Each row is a point. Before rounding, the points of a table are all equally far from one centre. They may lie mostly on one side of it. Write the centre, to within rounding.

Points (9 x 3):
[[ 11.2  28.2  15.9]
 [-14.0  25.0   4.7]
 [ -5.8  31.3   6.0]
 [-13.1  26.7   0.7]
 [-17.4  17.3   7.9]
 [-16.0  21.5  -6.1]
 [-19.7   9.6   4.3]
 [ 18.7  -7.9  13.2]
 [  0.5  32.0  10.3]]
Centre: [5.4 9.2 0.0]

Points:
[[ -1.3 -32.9 -14.1   7.9   9.8   3.1]
 [  8.3 -27.5   3.6  13.4  22.1  -0.9]
 [-18.8 -32.2  -3.5  18.0  13.2 -17.8]
 [  2.9 -35.5  -3.7   8.5  -5.4  12.6]
 [ -6.3 -32.6  -6.5  20.5  15.5   2.4]
 [-12.2 -24.0 -15.5   0.1   8.8 -15.5]
 [  4.7 -31.0 -17.4  20.6   5.5 -10.0]
 [ 10.0 -25.5   3.2  20.1  18.5   1.9]
 [  3.7 -26.7   2.9   2.0 -27.1  -6.8]]
Centre: [ -2.5 -21.9   5.3  11.0  -1.8  -9.3]

Points (11 x 8):
[[-24.6 -10.5  -3.0   6.2   7.3  21.0  -8.6   7.7]
 [ -0.6  11.2  -7.2   4.3  14.1  46.9   1.1   7.6]
 [-15.1  18.7 -13.8  21.4 -13.8  31.9   2.0   1.4]
 [  6.4   7.4  -3.8  -2.5 -14.6  37.3   2.1  -0.2]
 [ 12.8  27.5  -9.0  27.3   7.7  30.1 -28.6  13.2]
 [  7.2   1.1   9.8  19.3  14.3  42.7   2.2   7.5]
 [  1.0   6.2 -29.3  19.3   6.5  31.7  -8.5  -2.9]
 [ 12.7   6.8  12.2  21.7  27.3  22.2 -20.1   9.8]
 [-19.0   7.8   0.2  21.2  16.0  11.3  -8.7 -10.6]
 [ -7.3   1.7   3.7  34.7  -7.6  29.4 -10.0  -8.6]
 [ -0.3  -9.2   9.4  -3.5  -1.0  15.6   0.7  -4.5]]
Centre: [  0.5  10.4  -1.7  13.4   1.8  19.4 -10.7  10.5]

Points, 16 rows:
[[-26.4  -5.8  27.1   3.8 -16.4 -17.8   5.8  -0.8  -0.7  31.1  17.3]
 [ -5.6  -4.5  25.8 -16.4 -31.7 -24.5 -14.5  10.6  23.7   3.7  10.7]
 [-17.7   3.9  17.3 -11.0 -21.0 -25.2  -9.9  -4.6  11.7  17.0  29.6]
 [  1.2   0.7  13.9  -9.8 -23.3  -8.0 -13.3   8.5  20.5  -8.4  30.7]
 [-20.0 -31.7   0.2  12.9 -14.3 -29.0 -10.4  -4.7   2.8  -1.8  16.2]
 [ -9.5   9.2   8.8   9.0 -19.3 -31.0   0.6 -22.0  25.1  18.1  14.5]
 [-12.5  -1.4   3.6   4.9  -8.0   5.2   2.8 -21.7   4.7  -9.4  19.0]
 [-17.3 -16.9  12.0 -17.1 -27.7   0.5  -1.1  -6.0  16.0  10.7   6.9]
 [-42.0   3.7  24.7   5.0 -16.8  -6.8   2.3   9.6  -1.7 -11.3   8.3]
 [ -7.1 -20.4  18.6 -17.1  -4.3 -24.5   3.8  -5.2  -0.6  30.0   5.2]
 [ -5.7  11.4   6.1 -14.7 -16.7  -7.3  -8.1  -9.4  -5.1  18.3  20.6]
 [ -1.9 -14.8  45.9  -1.0 -13.0 -16.1  -0.9   1.1  25.2   3.6   5.0]
 [-33.4  -5.9  -6.2   0.9 -11.1 -19.4  10.5 -10.7   4.6   4.6  27.4]
 [-17.7   3.4   7.5  -9.1  -6.4 -34.2  -4.3  -2.4  36.3  29.5  10.1]
 [ -9.4   1.1  10.2  19.9 -10.1 -31.6   7.7   2.3  16.8  43.8  -4.3]
 [ -6.3   8.3  19.5  20.0  23.7 -35.9   1.2 -11.2   7.9   6.5  13.4]]
Centre: [ -8.1  -0.3   7.3   5.7  -4.0 -17.6   2.2  11.3  10.9   4.1   1.4]

Points (21 x 14):
[[ -9.6 -21.2 -11.2  10.9   5.5 -23.1   7.3 -20.3  17.1   3.2  19.0  23.1
   15.1  -5.9]
 [-15.4 -12.8  -3.0  20.6   9.9  -8.4  -8.0  -5.5  15.1  13.2   6.5  36.9
    6.3 -15.0]
 [ -7.4 -31.3   5.5  10.6  20.3 -31.1  13.6 -19.7  -0.7  -0.8  10.5  31.6
   -2.0 -14.6]
 [-24.8  -5.3 -10.5  13.9  12.6 -10.3  22.8 -24.4   7.2   2.7  22.6  32.3
   22.1   4.7]
 [-10.1 -23.8  -8.6  22.8   5.5  -4.4  28.2  -2.0  22.4  18.2  13.5   6.4
   16.9 -11.0]
 [ -4.5 -21.2  -8.5  -2.4   4.8 -18.1   7.7 -11.4  21.5  12.2  -6.8  13.4
    7.4  -3.3]
 [-20.5 -24.2  -3.1  17.9  14.1  21.4  26.7 -17.1  12.4  11.4   0.9  11.1
   11.8 -11.9]
 [ -9.0 -19.5  -8.8  -3.3  25.3 -10.4  -0.2 -17.9  -5.7   7.4  -6.9  22.0
   21.8 -14.0]
 [-18.0 -11.3 -10.6  13.5   5.2 -13.2  28.9 -10.6   5.5  23.0   4.0  26.5
   18.9 -22.3]
 [-15.7  -1.5 -16.7   9.9  25.6   1.4  21.5  -6.8   6.9  16.2  12.4  32.6
    6.3 -25.8]
 [ -9.3 -22.9  -9.3  10.4   8.7   5.6   2.3 -17.5  11.0  -3.3   1.3  22.0
   26.0  -3.1]
 [ -8.5 -19.8   2.2  12.4  12.1  -4.5  22.4 -26.3  -7.4   5.2 -15.1  26.7
   15.5 -20.5]
 [-14.6  -4.7 -20.8   5.4  15.1 -29.4  24.9 -25.3 -10.7   0.3   3.2  34.1
   -9.0  -4.2]
 [ -0.4  -8.8 -16.5  19.7  12.7  13.4  18.7 -30.1  -7.4  20.5   6.6  37.6
   11.1  -1.2]
 [-22.6 -18.8   2.5  23.8  23.0 -13.0  -8.8  -8.1  -2.1  18.0  21.6  34.0
    9.1 -19.1]
 [-19.0  -7.9  -4.3  13.1   6.3  -1.8  18.6 -18.3   8.1   0.2  -0.6  29.8
   30.2  -5.6]
 [-12.4 -12.8 -15.2   1.0  -9.2  -4.1   4.3 -26.2   0.4  -0.1  16.7  22.5
   24.7  -5.1]
 [-12.6  -7.7   6.2   8.2  27.7 -13.4  23.2 -26.6 -13.2   2.0   7.7  15.9
   26.0 -24.9]
 [-15.6   3.0 -11.9   4.6  12.5   4.8  17.8 -13.1  11.3  -0.9  15.5  26.9
   13.0 -26.5]
 [ -3.0 -23.9  -7.6  25.2  12.7  -7.5  21.2 -22.1   7.9   7.1  12.3  32.3
   23.8   1.4]
 [-36.2 -14.8   4.9  37.9  10.6  -2.4  21.3  -9.7  -2.2  14.8  -4.0  28.4
   10.9 -12.5]]
Centre: [ -8.9  -6.9   3.0  13.1   9.6  -3.5  13.7  -3.5 -15.0   8.0  13.1   8.6
  -3.7   2.5]
